Rows are points. Each copy is the shape, with its points in the same order, turned, moved and blurred by noise. Is it also mirrored, or only turned?
In the rows, zero is written as 128.

Shape, 9 rows:
[[169 152 120]
 [ 16 107 116]
 [101  93 115]
 [170 154 183]
 [129  85 139]
 [131  95 114]
 [167 146 156]
 [113 116 108]
 [170 103 146]]
Copy 1, 9 rows:
[[ 96 167 116]
 [195  41 115]
 [115  77 107]
 [ 84 162 181]
 [ 85  82 123]
 [ 95  98 104]
 [ 86 154 152]
 [120 106 104]
 [ 61 123 134]]
Copy 1 is: mirrored
Copy 2:
[[146 156 140]
 [ 25  39 178]
 [ 99  86 127]
 [181 128 184]
 [138  76 124]
 [113 104 121]
 [162 135 164]
 [ 99 114 132]
 [169 105 128]]
Copy 2 is: only turned

Shape:
[[196 217 177 100]
 [107 137  98 169]
 [118 110 111  73]
 [ 95 118 158 193]
 [183 114  69 145]
 [197 115 106 174]
 [126 121 118 127]
 [126 162 170 180]
 [136 117 111 121]]
Copy 1, 9 rows:
[[150 249 168  72]
 [112 140  85 149]
 [128 102 138  74]
 [101 142 132 200]
 [192 133  84 116]
 [196 155 105 147]
 [126 134 121 120]
 [109 187 145 173]
 [132 130 124 115]]
Copy 1 is: only turned
Copy 2 (9 x 4):
[[196 215 139  66]
 [105 125  86 144]
 [120  92 140  72]
 [108 141 131 195]
 [175  92  64 117]
 [195 113  84 151]
 [131 112 118 117]
 [133 181 130 163]
 [136 105 116 111]]
Copy 2 is: only turned

Shape, 12 rows:
[[114 158 118 152 112 161]
 [142  74 114 109  98 146]
 [118 195 171 123 115 161]
 [116 148 196 179 203 169]
 [131 160 132  74  71 133]
 [102 148 155 136  74 157]
 [191  85 119 138 125  59]
 [170  86 100 111 133  91]
 [ 93 169 156 142 135 137]
 [111 167 157 116  90 135]
 [144 188 172 151 113 164]
 [158 147 203 169 164  78]]
Copy 1, 12 rows:
[[120 148 135 171 129 127]
 [161 105 116 101 118 146]
 [115 182 159 160 109  70]
 [128 145 249 166 174  99]
 [124 161  91 109  93  87]
 [120 129 137 159  86  94]
 [205  96  90 116 199  99]
 [173 111  95  95 185 126]
 [ 98 142 162 163 140  81]
 [117 149 127 146 105  71]
 [144 177 166 179 115  81]
 [176 129 182 157 194  37]]
Copy 1 is: only turned
Copy 2:
[[124 162 100 159 113 128]
 [116  83 123 131 133 177]
 [ 92 199 145 166  91 135]
 [136 211 180 181 190 115]
 [ 67 137 124 126  68 163]
 [103 138 131 185  82 135]
 [145  87 162  51 135 121]
 [122  94 132  67 147 146]
 [ 93 177 135 163 124 102]
 [ 86 154 140 154  82 129]
 [130 198 153 162  89 137]
 [136 169 215 108 140  83]]
Copy 2 is: only turned

Shape:
[[140 138 131 127 123 139 126 120]
 [140 165 140 132 145 112 156 233]
 [142 112 128 152 120 128 135 142]
 [140 127 120 138 125 105 140 132]
 [124 149 124 124 150 134 154 112]
 [140 106 118 133 121 138 143 118]
 [141 149 135 129 136 115 126 112]
 [121  84 150 127 119 122 131 129]
 [142 140 171 174 123 132 161 115]
 [104 105 136 139 171 143 138 122]
 [120 142 117 141 167 130 120 124]
 [ 88 117 132 156 127 124 160 113]
 [116 121 157 154 249 130 172 117]]
Copy 1 (13 x 8):
[[137 134 138 127 109 123 121 140]
 [128 139 155 126 158  36 111 202]
 [144 117 152 156 113 124 129 158]
 [118 140 143 153 113 114 133 151]
 [132 146 150 117 117 103 141 113]
 [142 111 139 142  97 128 147 142]
 [130 160 147 131 110 125 123 135]
 [114 103 145 134 121 153 152 162]
 [132 123 207 129 107 128 118 138]
 [146 118 156 126 154 132 168 124]
 [148 154 137 138 145 116 140 118]
 [103 104 167 155 133 125 144 111]
 [164 168 205 108 175 102 206 109]]
Copy 1 is: mirrored
Copy 2, 13 rows:
[[139 141 125 114 141 118 128 126]
 [108 146 184 139 102 143 115 216]
 [137 123 148 148 133 130 128 124]
 [127 117 123 145 133 116 121 141]
 [115 133 108 112 160 134 137 149]
 [144 107 129 127 148 128 133 118]
 [122 144 115 123 149 103 119 137]
 [110  98 149 128 127 113 134  99]
 [119 156 139 164 158 117 169 125]
 [ 89 120 136 116 163 158 125 108]
 [111 142 116 119 157 145 101 132]
 [ 99 117 105 143 135 151 158 112]
 [ 44 128 142 130 227 162 122 145]]
Copy 2 is: only turned
Copy 3:
[[143 128 138 125 132 126 143 140]
 [142 130 114  78  50 174  85 109]
 [118 133 115 138 119 130 121 149]
 [136 119 106 126 108 115 132 138]
 [149 114 123 131 117 140 169 116]
 [116 115 123 140 129 128 146 153]
 [164 126 123 130 128 118 143 128]
 [109 113 142 162 117 110 116 135]
 [159 157 123 172  95 139 144 151]
 [121 110 124 167 131 153 142 100]
 [145 123 107 132 142 145 139 101]
 [108 140 113 169 102 118 161 110]
 [166  80  94 199 114 199 145  71]]
Copy 3 is: mirrored
Copy 4, 13 rows:
[[131 140 156 131 125 136 135 115]
 [183 178 143 185  80 132  95 188]
 [153 120 141 134 104 126 122 119]
 [154 134 125 126 121 131 121 126]
 [135 141 139 147 152 136 155 139]
 [142 113 139 121 117 144 143 117]
 [141 146 143 125 147 129 126 123]
 [129 105 144 101 101 120 131 140]
 [175 132 165 128 133  87 150 120]
 [111  97 140 151 129 112 144 149]
 [120 127 130 161 147 124 121 132]
 [134 117 115 134 118  93 168 129]
 [138  80 146 180 193  94 144 200]]
Copy 4 is: only turned

Shape:
[[ 43 101 112  56 160 133 118  88]
 [123 165 178  84 151  51 141  97]
 [ 87  89  79 137 115 142 128 123]
 [134 117 139 138  72 112  70 134]
 [132  90 177  90  71 100 113 200]
 [143 159 182 152 136 112 137 116]
 [147  95 155 109 156 157 116 127]
 [100 101  90 142 139  52 105 157]
 [157  84  96 129 163 115 116 157]
 [105 176 184  95 157 158 144  88]
 [ 82 138 157 160  74 140  92 140]
 [128 134  70  73 154 165 158  98]
 [111 204 104 142 178 166  74 198]
 [130 159 169 119 106  90  70 204]]
Copy 1 (14 x 8):
[[146  79 139  91  93  94  86  56]
 [213 175 150 130 170 116 100  90]
 [111 100 139  86  86 116 139 146]
 [112 166 115 158 108 119  96 175]
 [133 148 140 133 154  54  56 201]
 [141 174 160 128 181 161 108 136]
 [109  94 134 136 178 123 104 132]
 [198 113 121 104  94 132 112 184]
 [150  77 106 117 156 127 137 180]
 [120 156 155  99 185 144  89  59]
 [ 91 176 149 116 103 142  73 162]
 [117 100 103  67 150  98 164  83]
 [118 133  52  47 162 197  63 151]
 [153 178  95 123 157 123  38 192]]
Copy 1 is: mirrored
Copy 2, 14 rows:
[[190 173  82  96 171 177 149 183]
 [155 204 156  74 102 104 161 123]
 [134 103  72 138 137 170 118 149]
 [ 94 116 150 116  71 174 110 171]
 [ 96 115 146 134  56 153 205 193]
 [143 142 185 130 102 105 120 122]
 [162  93 149 110 130 116 137 188]
 [130 145  57 117  58 128 123 146]
 [132  85  85 106 103  91 123 176]
 [168 173 191 124 175 121 135 151]
 [116 137 158 173  92 188 111 156]
 [125 124  93  92 208 117 130 160]
 [101 170 123 194 137  77  67 219]
 [ 84 168 157 150  47 118 141 201]]
Copy 2 is: mirrored

Shape (12 x 9):
[[132 129 109 113 103  87 124 127 182]
 [175 117 164 136 129 155 104  79 178]
 [ 99 118  98 128 137 126 172 127 108]
 [107 142 116  80 105 105 181  80 152]
 [ 95 111 186 128  92 156 101 136 142]
 [106 157 123 124  52 147 185  84  73]
 [117 131 124 125  83 113  58  89 152]
 [116 129 146 119 123 138 132 234 146]
 [152 151 102 165 107 102  17 158 146]
 [191  77 180  82 121  56 163  93 126]
 [102 143 134 165 134  43 138 189 188]
 [112  83 116 161  88 115 182 111 194]]
Copy 1 (12 x 9):
[[113 159 127 147 126  87 131 172 112]
 [163 151 155  92  80 106 148 128 160]
 [ 86 116 136 162 159 122 160 105 108]
 [ 69 166 167 105 164  88 162 130 133]
 [139 163 169 153 115 165 104 145 162]
 [ 59 201 168 164 133 132 150  49 114]
 [122 161 150 139  88  76  71 137 133]
 [151 138  82 168 160 192 143 163 106]
 [177 139  85 160  80  89  54 139  79]
 [120 139 226  65 134 130 164 160  66]
 [153 143 128 204 167  91 147 220  73]
 [ 93 130 154 169 103  88 201 168 151]]
Copy 1 is: only turned
Copy 2, 12 rows:
[[132 141 117 104 144  80 145 140 177]
 [149 124 203  68 152 125  98 141 139]
 [139  95 124 129 146 134 183  82 148]
 [148 157 109  84 118 134 146  75 187]
 [ 93 103 171 145  96 128 119 137 148]
 [108  93 132  71  72 126 169  36 139]
 [ 88 106 129  92 149  73  87 129 153]
 [105 132 139 171 109 119 191 180 110]
 [ 67  99 138 109 185  27 121 171  99]
 [245 130 161 121  99  73 112 112 155]
 [115 168 156 170 161  47 201 150 179]
 [139 104 167  94 132 121 189 130 233]]
Copy 2 is: mirrored

Shape (14 x 11):
[[153 132 136 194 143 156 110 101 158  89 158]
 [112 152 101 109 120 107 147 107 138  91 151]
 [156 142 125 111 148 144 169 168 150 224  84]
 [146 151 125 214  97 119  97 107 106 130 156]
 [ 85  98  99 152 156 126 249 161 127 117 118]
 [ 12  65 109 109 128 114 118 111 109  90  66]
 [ 72 125 147 105 141 115 100 112 165  90 186]
 [119 119 137 113 128 125 146 108 103 141 163]
 [135 133  98 132 147 139  87 109 182 202 173]
 [160 129 112 111  98 151 140  98 138 120 177]
 [126 126 117 143 138 120  81 119 102 106 119]
 [135 119 105 110 129 116  86 118 109  86 186]
 [147 143 105 132  66 164 115 162 121 175 162]
 [111 158 105 132 135 175 137 109 101  98 151]]
Copy 1 (14 x 11):
[[181 126 136 128 181 133  95 152 151 151 128]
 [ 89 130 135 151 130 105  95 131 100 149 125]
 [109 160  52  93  93 151 170  93 148  72 102]
 [150 125 111 141 173 120 157 196 156 165 165]
 [110 210  94 110 172 131 134  68  39 126 136]
 [ 83  75 125 211 185 182 154  66  39 135 134]
 [ 80  90 175 138 169 152  72 143 109 113 134]
 [ 92 137 154 123 135 137 144 117 128 134 153]
 [ 82 133 115 113 149 179 125 167 194 116  80]
 [ 99 140 135 120 125 123  97 116 168 169 146]
 [140  86 131 152 133 153 148 150 114 155 131]
 [103  94 167 124 126 151 107 156 119 184 138]
 [ 90 140  67 115 113 167 126 151 173 151 180]
 [132 159 143 172 117 152 104 133 120 152 152]]
Copy 1 is: only turned
Copy 2:
[[137 170 130 149 157  96 123 102  92 162  78]
 [139 143 105  89 143 125 124 134 155 170 145]
 [111  95 131 204  87 168 180 188 129 119 155]
 [120 147  61 153 121 110 110  72  87 140 104]
 [ 76 161 143 121 176 224 164 137 174 126 142]
 [ 80 161 120  49  99 153 104 160 215  91  62]
 [171 207 114 106 122 101 123 144 187 164 104]
 [124 168 125 123  97 123 142 109 148 133 153]
 [148 147 114 223  91  98  97 147 157 174 125]
 [152 128 147 131 125  95 134  90 152 164 150]
 [132 153 106 107 107 112  92 137 113 109  99]
 [171 171 122 104 125  96  85 114 139 125 139]
 [178  98 105 174  88 141 132  83 150 126 130]
 [144 153 143  99 109 158 113 104 118 167 117]]
Copy 2 is: only turned
Copy 3, 14 rows:
[[131 173  98 177 105 171 141 158 143 148 120]
 [102 144 115 128 131 105 118 119 115 128  60]
 [113 104 126  43  89 116 206  91 138 144 163]
 [188 166 107 163  95 140 105 121 102 147 132]
 [114 156  56  53 119 122 189 115 146  48  71]
 [ 73 200 148  93 170  77  93 143 133  21 127]
 [ 71 185 147 180 158 121 156 116  96 116  82]
 [105 128 122 122 134 145 138  94  86 103 106]
 [ 88 187 148 116  89 152 162  67 100 190 145]
 [ 84 117  87 152 101 146 119  99 112 147  99]
 [130 160 132 130 160 129 107 137 123 134 140]
 [103 151 109 168 181 147 104  96 110 149 105]
 [118 131  76 136 103  89 139  72  94 163 176]
 [100 145  77 127 137 127 121 158  85 136 109]]
Copy 3 is: mirrored
Copy 4 (14 x 11):
[[ 63 162 107 149 136 147 170 122 135 159 163]
 [136 125 110 133 129 124 154 183 124 168 100]
 [190  70 111 175  98  95 102  71 114 144 157]
 [ 68 171 112 151  96 176 130 113  85 181 124]
 [178 179 113 164 115  23 104 167 140 151 145]
 [189 199 139 171 168 137 109 161 165  69  49]
 [131 144 160 128 166 182 141 192 146 164 130]
 [127 122 145 105 126 121 112 136 102 142 119]
 [138  85  76 133 166 177 109 110 110 166 164]
 [ 84  87 103 119 123 126 123 164 106 140 132]
 [128 161 127 138 125 170 163 128 109 114 110]
 [118 145 110 103 124 177 159 176  96 125 123]
 [114  84 105 175  86 159  97 136  70 134 148]
 [104 137 128 164 153 119 154 157  74 134 121]]
Copy 4 is: only turned

Shape (16 x 12):
[[147 171 130 164 127 124 118 180  98 166 161 151]
 [ 86 148 157 171 173  58 111 136 161 124 178 119]
 [140 118 110 175 145 186 137 149 142 102 110 138]
 [155 144 130 143 200  90 116  73  77 138 148 178]
 [146 105 154 100 111 115 151 150  87 122 104 132]
 [ 68 118 127  58 157  99 136  96  58  83  88 178]
 [141  60  96 112  85 162 118 124 100  73 159 137]
 [172 134 103 158  54  98  95 134 112  99 118 125]
 [108 183 154 110 113 154 140 135 130 125 132 119]
 [127 211 130 124 145 104 165 124  83  83 135  96]
 [142  93 148 137  81 159 134 114  75 125 116 115]
 [116 157  59 136  89 103 156 116 190  89 131 118]
 [ 87 118  92 131 120 103 165 133 143  95 111 141]
 [ 90 146  75 131 117 109 155 145 124 171 108  92]
 [117 104 148 111 160 113 113 146 136  93  99  96]
 [ 81  61 146 109 138 118 119 159 167 120 137 135]]
Copy 1, 16 rows:
[[141 131 141 138 153 118 108 180  63 105 186 148]
 [129  91 124 116 247 131 142 137 111 125 170  86]
 [124 114  81 145 121 158 101 137  90 100  95 142]
 [139 122 145  51 175  92  99 140  32 129 123  83]
 [125 130 175 113 113 130 129 180 125 129  97 121]
 [ 83 169 174   7 143 122 123 120 123 154  83 123]
 [ 75  94 140 151 113  88  77 127 132 132  68 151]
 [ 92 132 179 175 106 118  72 118  96 106 151  98]
 [118  89 144 103 125 176 125 147 118 140 166 159]
 [ 66  87 160  54 122 141 147 149  86 107 179 109]
 [113 110 173 153 100 123 124 136  85 147  77 137]
 [104  99 111 122 121 119 104  68 161  79 172 106]
 [108 136 124 105 132 125 145  99 162  98 129 116]
 [123 146 118 122 102 121 175 112 125 133 180 129]
 [ 84 121 114 118 139 161 133 166 133 158 101  86]
 [134 127 113 138 188 124 131 147 177 158  89 131]]
Copy 1 is: only turned
Copy 2 (16 x 12):
[[ 60 110 140 126 184 112 153 152 102 154 163 117]
 [ 53 154 153 113 208 120 110 124 141  90  80 155]
 [106 115  88 148 104 108 106 191 138 131 130 142]
 [ 51  84  63 101 172 110  97  83  72 147  86 128]
 [137 110 115 143 118 126 174 100  85 111 135 130]
 [131 122  62  68 117 141 185  90  45 113  74 203]
 [108 125  76  99  65  80 145 113 132  88 187 150]
 [ 48 122 161 122  59 114 152 129 100 106 155 103]
 [ 87 137  95 138 149 185 172 147 120 113 137 134]
 [ 76 150  81 120 163 162 158 155  60  79 103  95]
 [117 118 102 149  92 136 126 105  89 115 184 140]
 [ 74 201 119  90  88 134 150 160 155 110  97  96]
 [113 187 115  99 105 111 149 142 115 125  92 148]
 [130 174 153  77 142 161 137 146 106 154 119 101]
 [138 103 132 114 133 136 136 137 126  71  96 156]
 [141 131 136 113 137 105 145 112 170 101 114 193]]
Copy 2 is: mirrored
Copy 3 (16 x 12):
[[138 125 197 149 139 116 170 132 100 140 141  96]
 [146 169 133 176  88  75 107  88 104 130 136 156]
 [146 131 163 148 197 174  99 144 106 111 101 140]
 [181 126 173 104 109 132 181 108 111 113 161 214]
 [ 75  84 135 106 161 133 141 144 125 133 151 156]
 [ 72  83 103 128 106 202 172  98 100 120 153 231]
 [114  55 168 115 144 199  55 139 126 148 151 149]
 [142  59 153 129 121 130 114 173 137 184  90 128]
 [108 114 125 134 139 149 148  93 132 100 107  99]
 [144  85  91 110 115 124 166 105  66  95 111 121]
 [101  47 171 109 184 142 114 113 141 138 121 151]
 [180 107  66 172 127 167  97 139 137 156 116 113]
 [125 105  85 181 147 164 113 129 113 144 138 160]
 [137 114  96 160 178 142 155  90 108 191 138 116]
 [ 88 146 112 110 147 135  98 119 104 141 107 173]
 [ 70 159 134 163 146 150  70 110 139 149 158 165]]
Copy 3 is: only turned
Copy 4, 16 rows:
[[128 152 153 170 107 169 122  96 130 218 122 106]
 [ 78 181 140 124  71 113 119  48 136 136 156 106]
 [153 127 170 153 151 186 185  75 134 122 113 136]
 [184 138  95 137 101  63 153  81 116 172 142 112]
 [117 124 102 182 125 151 145 159 117 137 143 137]
 [152 130  31 171 123 108 117 111  52  95 110 139]
 [119  84 134 138 212 151 128 122  97 117 148 116]
 [118 119 145 126 139 179 161 151  92 150 151  49]
 [150 147 138 139  88 197  92 115 115 132 134 144]
 [177 182  85 148  99 186 103 101 125 138 187  97]
 [131  56 111 153 139 170 147 137 131 141 139 122]
 [112 193 137  62 152 194 155 113  90 117 152 115]
 [ 99 168  98 121 146 171 161  95  89 113 133 134]
 [107 175  85 107 124 197 136 122 151 153  91 120]
 [114 151 128 169 114 133 134 123 142  76 123 118]
 [ 52 133 145 149 136 127 128 101 118  98 103 158]]
Copy 4 is: mirrored
